Rows are points. Each copy is the shape, with its points in the same order, turned, moved and blurred by noise. Say if it was mirrored as well.

Shape (5 x 2)
0:  -4 -14
1:  28  11
2:  28   3
3: -41 -15
4: -59  31
Copy 1 (5 x 2)
0:   8   8
1: -22 -23
2: -16 -24
3:  14  43
4: -29  70
Copy 1 is: mirrored
Copy 2 (5 x 2)
0:   6 -13
1:  16  24
2:  23  20
3: -27 -38
4: -62  -8
Copy 2 is: only turned
Copy 3 (5 x 2)
0: -11 -17
1:  24   1
2:  25  -4
3: -50  -5
4: -52  38
Copy 3 is: only turned

Shape (8 x 4)
0:  14 -13  36  -2
1:   2 -44 -31  67
2: -37   4 -32  -4
3:  24  31   5 -22
4:  37 -36  20  -8
5:  17   6  41  45
6: -26  27  26 -12
7:  16  15 -55  17
Copy 1 (8 x 4)
0: -17  -6  36 -24
1: -19 -69 -14  41
2: -34   7 -45  -3
3:  19  23   2 -28
4:   0 -36  28 -39
5:  -4  -5  48  26
6: -28  41   7 -12
7:  21 -13 -48  10
Copy 1 is: only turned
Copy 2 (8 x 4)
0:   8 -23  35  18
1: -33 -35 -54  53
2: -38  -8  -7 -30
3:   6  27  30  -6
4:  42 -22   8  19
5: -17 -12  30  61
6: -35   2  45 -19
7: -15  27 -44  -2
Copy 2 is: only turned
Copy 3 (8 x 4)
0:  31  -9  42 -21
1:  -7 -55  -9  46
2: -39   3  -4 -22
3:  31  37   9 -30
4:  55 -31  14 -27
5:  28   5  51  26
6:  -5  32  44 -26
7:  -2  13 -40  13
Copy 3 is: only turned
Copy 4 (8 x 4)
0:   4 -19  38  25
1:   5 -43 -59  42
2: -22   8 -25 -21
3:  19  31  29   3
4:  34 -35  30  17
5:  -9  -7  20  68
6: -34  19  32   4
7:  24  25 -44   4
Copy 4 is: only turned

Shape (9 x 6)
0: -15  49 -18  13 -24  21
1: -18  -1 -46  32  -2  24
2:  29 -40 -19 -12  15  29
3: -44  30   1  -9  14  29
4: -14  47  28  35  33  22
5:  45  24  30 -20 -14 -82
6:  -2 -28  29  14   2  28
7:  16  14  10 -23   5  20
8:  42 -35  31 -25  26  39
Copy 1 (9 x 6)
0:  -4  41  -3 -21 -36  18
1: -31  15 -41   8 -16  21
2:  23 -22 -41  10  32  24
3: -26  18  22 -27   1  41
4: -15  64  31   9  21  22
5:  53  15  22 -24  12 -85
6:  11  -9  13  39  15  26
7:  31  11   4 -18  16  21
8:  53 -16  -2  18  56  35
Copy 1 is: only turned
Copy 2 (9 x 6)
0: -20  68  10  38 -36  -5
1: -21  43 -48  39 -21  -1
2:  16   8 -40 -10 -15  39
3: -47  64   3   2   1   1
4: -30  51  26  47  31  17
5:  68   2  60   1  -4 -45
6: -27  -8   1  13  -5  30
7:   6  35  16  -5 -10  24
8:  13  -6   0 -23   7  67
Copy 2 is: only turned
Copy 3 (9 x 6)
0:   0  35 -24  32  23  61
1: -23  13 -52  11 -14  27
2:  22 -36 -24 -12 -28   3
3: -12  18 -30 -26  35  43
4:   2  68 -10 -14  30  10
5:  39  -7  49  54  54 -28
6: -20   2  12 -22 -15   3
7:  33  -5   5 -13  18  27
8:  34 -23  25 -44 -24   2
Copy 3 is: mirrored

Shape (12 x 9)
0:  -9  -9 -45   6 -22 -23 -50  45  24
1:   2  43  33  47  12 -16  14   1 -26
2: -24  10  11  12  19 -62 -15  10  35
3:  26   2  14  29  -3  44  26 -49   7
4: -10 -27 -21  44 -32  29  40 -38 -38
5: -15  -8 -10 -37 -27 -19 -28   7   5
6:   2  32 -50   1  -6 -33 -17  -4  15
7:  18   6  28  46 -53   1  18 -39 -19
8:  22  34  62  30  33 -29  22   3 -39
9:   0  -4 -14  52 -15  30 -10 -78 -37
10:  14  31  12  -9  25 -74   7  18  14
11: -37  17 -30  -1 -36  16  -9 -14  14
Copy 1 (12 x 9)
0: -45  20 -36  34   4  25 -34  19  37
1:  -7  34  34 -16  40 -15  36   7 -20
2: -37  33 -24  14  36 -17  39   0  51
3:  58 -11  41  20   6  17  35 -10  -2
4:  20 -25  10  37 -20  13  35  -4 -61
5: -35 -11 -20   2 -14   2 -12 -25  39
6:  -8  42 -39  14  18  23  -6 -26  15
7:  13  23  48  22 -34 -10  34 -10 -26
8:   7  28  36 -45  42 -50  41  12  -9
9:  33  -8  33  62  13  -7  11 -39 -50
10: -12  50 -32 -34  30 -27  30  -1  44
11: -25  -6   0  29  -1  49  10 -36   8
Copy 1 is: only turned
Copy 2 (12 x 9)
0:  -6  38 -74  26 -40  -3 -23   0   9
1: -18  13  50  52   7   1  11  -7 -25
2: -44  19 -20  33 -11  -4  -6 -55  19
3:  32 -27  44  10  17  14  17   7  26
4:  15 -72  35  36 -34 -17  17  38  17
5: -24  19 -33 -13 -24 -18 -34   1   9
6: -27  29 -29   9 -23 -12  30   6  13
7:  31  -8  66  22 -29 -21   5   1  13
8: -16  11  67  37  36  -3  -4 -32 -46
9:  10 -32  49  47   5 -27  25  49  50
10: -50  34  -3   3   9 -11   8 -57 -27
11: -14   2  -5   1 -37  10  -3  33  48
Copy 2 is: mirrored
Copy 3 (12 x 9)
0: -11 -24 -33  46   6  -3 -57  30 -30
1:  15  54  33   2  35   0  18   7 -39
2: -30  30  -5  48  31 -29  -5  25  13
3:  56  16  -2 -14 -19   1  34 -29  -3
4:  19 -13  16 -17 -58   1  41 -17 -54
5: -13 -17 -12  -7  -4 -17 -42  34  10
6: -17  25 -55  10   6  -3 -25  20 -21
7:  48  30  24 -21 -38 -32  25  15 -40
8:  15  45  48 -18  64 -31  33   2 -24
9:  23  30   3 -24 -54 -21   7 -56 -38
10: -19  31 -20   6  66 -34  12  48   1
11:  -7  13 -14   7 -42  25 -22  19  -3
Copy 3 is: only turned
Copy 4 (12 x 9)
0: -52 -57 -37  11 -10  -5   9  16   9
1:  16  37 -17  60  21 -18 -35 -20 -10
2: -14  -4 -26  20  48 -19  31 -15   9
3:  25  14  31   8 -23  15 -41 -55  -5
4:   0 -11  -2  36 -60  -3 -41 -83 -44
5: -43 -13 -11 -15 -18  -4  23   7 -33
6: -16  -2 -57   0   7  29  -2  -4   4
7:  20  16  17  68 -24  25 -18 -32 -46
8:  42  57 -14  41  24 -42 -21 -13 -31
9: -10  -9  14  21  -5  34 -68 -68 -67
10:  22  16 -54  10  34 -23  29   5   0
11: -57   3 -21   5 -28  23  -9 -28   0
Copy 4 is: mirrored

Shape (15 x 11)
0:  20  11 -17  32  40 -15   9 -24  -4  32   7
1:  23 -58  14 -15  -2   9   6 -25 -15 -21   6
2:  25   5  12  25  63   5 -34 -24  14  55   3
3:  -3  22  21 -32 -22 -39  28  58  32   2  48
4: -64  24  46 -26 -45  -7  29  17  69 -24   9
5:  26 -26   4  -5 -23  61  34 -22 -30   5 -44
6:  37 -26 -37  35  15 -12 -18 -17 -16  15 -62
7:   4 -26 -30  -7  33  28 -12  13  -2  25 -51
8:  15 -45  64  44 -13  20  44  18   4   6  14
9:  40   0   9   0  -5  22  23 -16 -13 -15 -30
10:  48  -9 -37  28   7  30 -25  -6  20  17   5
11:  41 -11 -29 -20  24   1  12 -11  14  39 -35
12: -34  52  49 -35 -12  -9  -6  55  30 -32   4
13:  10  -6 -39  28  77  35  10 -13   7  -4 -34
14: -18  27 -22   0  -2 -34 -16  21 -12  48  56
Copy 1 (15 x 11)
0: -24  30 -21  40  11 -37  -6 -21   1  -4 -17
1:  35 -45  -3  10  24  15  15 -45  10 -37 -22
2:  -6  31  26  31  40 -36 -38 -21  -3  18 -17
3: -22   3  10 -38 -16  -4  87  14  37  15  18
4: -30  -2  39 -45 -20  69  53  17  81  -4 -29
5:  20 -53 -43  28   9  54 -16 -16 -17  13 -35
6:  42 -10 -38  46 -18 -31 -44   2   2 -17 -26
7:  16 -28 -29  -4  25 -10 -54  20   7   4 -19
8:  -3 -67  27  56  19  14  52 -11  27  31 -30
9:  29  -9 -31  28   5  34  16   2 -14 -11 -32
10:  27  13 -21  46  21  -1 -21  -3  15  -5  32
11:  27  17 -52   0  17 -19 -18 -11  14  14 -28
12: -24   3  45 -54 -20  35  51  57  15 -10  -7
13: -16   3 -43  42  51 -22 -43  23   9 -36 -32
14: -48  14  10 -20 -29 -39  13 -30   8  13  43
Copy 1 is: only turned
Copy 2 (15 x 11)
0:   3 -33   0   4  41  -9  28 -32  -7  34 -22
1:  17 -38 -13 -11 -32   4 -20 -11 -15 -46 -21
2:  30 -16  37  -5  46  24  12 -55  16  11   2
3: -42 -18  22 -51 -23 -42   9  30  11  13  52
4: -81  26 -13 -31 -43  -4  43  16  35 -40  53
5:  26   7 -13 -12 -30  42  21  24 -11 -10 -74
6:  16  -4   5 -10  28 -16 -10 -30  20  -1 -96
7:   3  -1  26 -10  43  31 -16  13  20 -11 -61
8:  43 -21   5  26 -59 -17  28  17  35 -18   7
9:  24   8 -23 -37 -10   4  28   5 -12  -9 -44
10:  32 -13 -25 -27  35  19 -23 -11  30  23 -25
11:  -4 -34  17 -49  32  19  12  -1  15  10 -51
12: -43  52  25 -50 -11 -32  26  22   6 -28  55
13:  21  -7  -6  11  84  20  20   0  11 -23 -42
14: -45 -15  25  -4  12 -19 -22 -15 -15  57  26
Copy 2 is: only turned
Copy 3 (15 x 11)
0:   -2   41   16    8   46   -5    6  -26    6    7   12
1:   51  -12   14   -8    0    0  -23  -22  -15  -50   -3
2:   -6   48   63   18   37  -11  -42  -25    4   22   11
3:   10  -25  -18  -37  -47  -40   15    5    9   46   51
4:  -22  -45   -1   -2 -102  -23   21  -37   30   20   11
5:   28    1   31  -28   -3   44    2    7    6  -45  -59
6:  -13   35   15    0   55  -31  -14    9    9  -55  -41
7:  -29  -19   34  -12   43   -4  -31   10    1  -25  -32
8:   27   21   57  -31  -47    6   18    3  -12  -44   37
9:   36    2   25   -1    3    1   13    7   20  -26  -35
10:    5   30    7   21   27   10  -39   35   21  -16    5
11:    2   10   19  -33   47   -7  -27   -6   42  -10  -19
12:   -2  -51   18    7  -68  -50   18    6   -1   58   -6
13:  -19  -16   53   31   71   12    3    1   16  -26   -4
14:  -19   25  -32  -17    6  -10  -11  -16  -32   60   31
Copy 3 is: mirrored

Shape (17 x 12)
0:   6  -5  18  17  36 -27 -21 -20  27  37 -19   2
1:  29  43  23  54  23  34 -22 -13   2 -38  19  51
2: -51 -14  -5 -25   5  60  56  41  14  36  -4 -29
3:  33  24 -21 -30  -6  -4  44  23   4  57   8 -27
4: -34 -19  25   8  -9  15  -3  11 -44  57 -32  57
5: -59  43  31  44 -25   3   1 -29 -23  21  18  44
6:   4  37 -31 -32 -22 -30   2   9  27 -32 -16  26
7:  31 -19   3  32 -34 -16 -25 -41  39  10 -17  53
8: -33 -39  30   0 -14   4 -32 -21 -42  -3 -48 -33
9:   6  21 -25 -20 -27  39  37 -20 -18   9  30  39
10:   8  45 -22  30  25 -23  41  30 -20  50   5  19
11:   4 -41 -19  14 -32 -17 -22  32   7  30  45 -39
12:  -3  26  15 -35  15  24  -4  14  25 -11  39  -6
13:  -4 -22 -32 -10  29 -23  10 -28 -28  20  34 -23
14:   2  14  -1  12  26  31  -4   7  16  32  23 -28
15:  -3 -41  32 -12 -12 -14  37  30 -36  22  30 -25
16: -49   9 -25 -27  46 -35  59 -20 -33 -38   3 -30
Copy 1 (17 x 12)
0:  27  -1  10  19  -1 -60 -18 -27   6  44   5   0
1:  37  72  -9  41  24  31   1 -47  -1  30 -21  50
2: -60 -28  37 -15  -6  28  38  43  18  52  -8  -2
3:  38  -1  30 -10 -29 -14  45  37  55  37 -15 -30
4:  19 -41  14 -20 -33  -4  43 -47 -40  62  12  27
5:   0  48  33 -19 -33 -25  48 -57 -28  31  27  51
6:  31  17 -20 -24 -27 -22  -2  26  48   7 -13  64
7:  32  -5 -32  44 -43 -23   6 -55  26   3  20  41
8:  -3 -43  16  -9  -7  -4 -14  -3 -55 -26  -2   1
9:  15  21  -6 -24  -8  37  70 -20  46  14  11  19
10:  36  31  19 -18  -8 -37  66   8  15  69 -29   0
11:  10   8 -24  43 -36 -19  27  53 -20  14  36 -26
12:   3  37  18 -11   1  28 -13  35  34  32  19  14
13:  17   8 -11 -29  25 -40  30  17  -1   2  34 -37
14:  -6  34  12  16  -3   0   5  10  15  51  -8 -30
15:  26 -19  48   3   2   2  54  43 -22   7  36 -18
16: -11  14  25 -68  59 -50  42  34  12 -24   2  22
Copy 1 is: only turned
Copy 2 (17 x 12)
0: -16   5  -1  -6  33 -17 -31 -15  14  27 -44  12
1:  14  24  34 -22 -27 -43 -48 -22 -28  36  56  13
2:  -5  22 -36  11 -17  61  45  47 -16  35 -13 -33
3:  56  32 -10  19  14  -6  16  42   2  -9 -52 -47
4:  -7 -37 -11  -8 -52   5  -1   8 -52  41 -62  23
5: -20 -25  -4   0 -41   1 -45  39 -35   0   7  59
6:  19  26 -10 -41 -41 -48 -10  22  46 -25  -9 -21
7:  29  -5  34  -4 -28 -42 -25 -21  47  35 -38  56
8: -42 -22   8  12 -40  53 -27 -45  14   6 -51 -25
9:  68  13  -7 -11 -44  10   7  14 -19  -5  12   8
10:  28  -2 -39  16  20 -54  -6  34 -42   0 -14 -20
11:  28 -46   4   8   9  18 -27  33  51  40 -18 -50
12:   8  37  20 -43  -4  10 -23  31   1  18  12 -32
13:  41 -25 -21 -13  29  32 -18 -13   5 -18 -14 -23
14:  13  25 -12   3  19  23 -33  13   1  39   1 -23
15:  16 -43  36   7   5  36  29  22 -14   5 -28 -47
16: -22 -14 -44 -21  19  23  20  -6  -4 -67  24 -39
Copy 2 is: mirrored

Shape (16 x 12)
0:  -5   4   8  71  13  31 -20  -3  29  46 -39  21
1:  31 -43  15  -8 -23  53  14   3 -29 -16  21  -1
2:  65  25  -4   2  -7  -6  -6 -49 -48  -3 -37  16
3:   3   7  -9  10  38  -8 -20  36  -3  62 -21   7
4:  11 -11  -2  -4 -33  25  37   4  -5 -39  36  -2
5:  -6  -7  31  39  27 -33   2  28  29  20 -15 -42
6:  11 -34  45  14   7 -29  13  28 -21 -24  -9 -16
7:  15  -7  43 -17 -39  72  11   9 -36 -37  28 -47
8: -17  32  22  56  -1 -27 -47  17   7  49   1  43
9:  81 -12  -7  -9 -39  38   6   1   0 -22  25 -34
10:  29  41 -33 -12  13   2  -3 -27 -22 -21 -33 -16
11:  29  19   5  -9 -44 -10  35 -34 -38  30 -19 -11
12:   1  18  36   1  45 -25   1   5  44  38 -37  28
13: -32 -15  17  59  46 -37  21  29   3  37  -9   6
14:   7  25  13  44   5   0   8  60  13  26 -49  24
15: -33 -47   8   2   4 -33 -15  41  35   3 -44 -21
Copy 1 (16 x 12)
0:  -8  44  27  30  -8  23  16 -26  58 -53  -3  20
1: -29 -18  35 -32 -16 -18  23 -13 -51 -41  -3 -24
2:  -1  -4  14  55 -27  -3 -55 -34 -40   0   5  -2
3:  38  33  24  30   2   8  28   9  42   8 -30  -7
4: -26 -28   3 -31  10 -18  24  -1 -48 -30  22  16
5:   8  65 -27  23  17 -35  35  24  21 -37 -14  12
6: -26  36  -5   6   9 -56  19   5 -34 -16 -40   9
7: -55  17   8 -40 -24   2  28   8 -80 -30  26 -36
8:  -4  44  19  36 -25  -5  43 -28  59  23   3  49
9:  16   2  35 -21 -11 -24   3  -8 -76 -54  46 -14
10:  24   0 -17  22  15  22 -43 -22 -35  -2  13  -5
11:  -3 -18  -7  54 -46   6  -6  13 -51 -20   3  14
12:  11  38   4  19  -6 -16 -24  39  60  -5 -17  31
13: -16  29  -9  48  29 -29  49   7  52 -19 -41  25
14:   0  56  47  32  24  20  23  13  17 -11 -20  51
15:  28  52 -29 -21   5 -17  31   4  10 -40 -66  37
Copy 1 is: mirrored
Copy 2 (16 x 12)
0: -13  42  32  11  47  21  39  28 -24  53 -29 -33
1:  -9 -66  27 -29  -1 -12   9 -19  24  36   4   5
2:  36  33   4 -58  31  15  -6 -47  23  41  20   8
3: -46  38  16 -38  18  31   2  25 -44   9   7 -29
4:  -5 -51 -10  15  -3 -19   5 -13  30   3   5  14
5: -48  33  17 -13  37 -24  34   3 -16 -36 -22 -39
6: -21  -7  37 -36  19 -39  22   3  12 -39 -11  18
7:  12 -98  27 -14  14 -24  38 -42   4   7  27 -15
8:  -2  59  51  22  47  28 -24  21 -39   0  -2 -23
9:   7 -55 -25 -34   7 -38 -12 -46  12  32 -14 -25
10:  21  31 -41 -36   9   2  21 -37  -6  18  39   3
11:   1   4   8 -33  16  45   8 -72  27   2  -3   1
12: -10  71  15 -25  11  23  23  44  11 -19  -5 -54
13: -69  51  31  -2  46  12  28  40 -10 -24  -9   6
14:   5  20   1 -20  41  33  26  40 -40 -15 -42 -12
15: -38  35  29 -10 -35 -26  44  13 -35 -31 -36  -5
Copy 2 is: mirrored
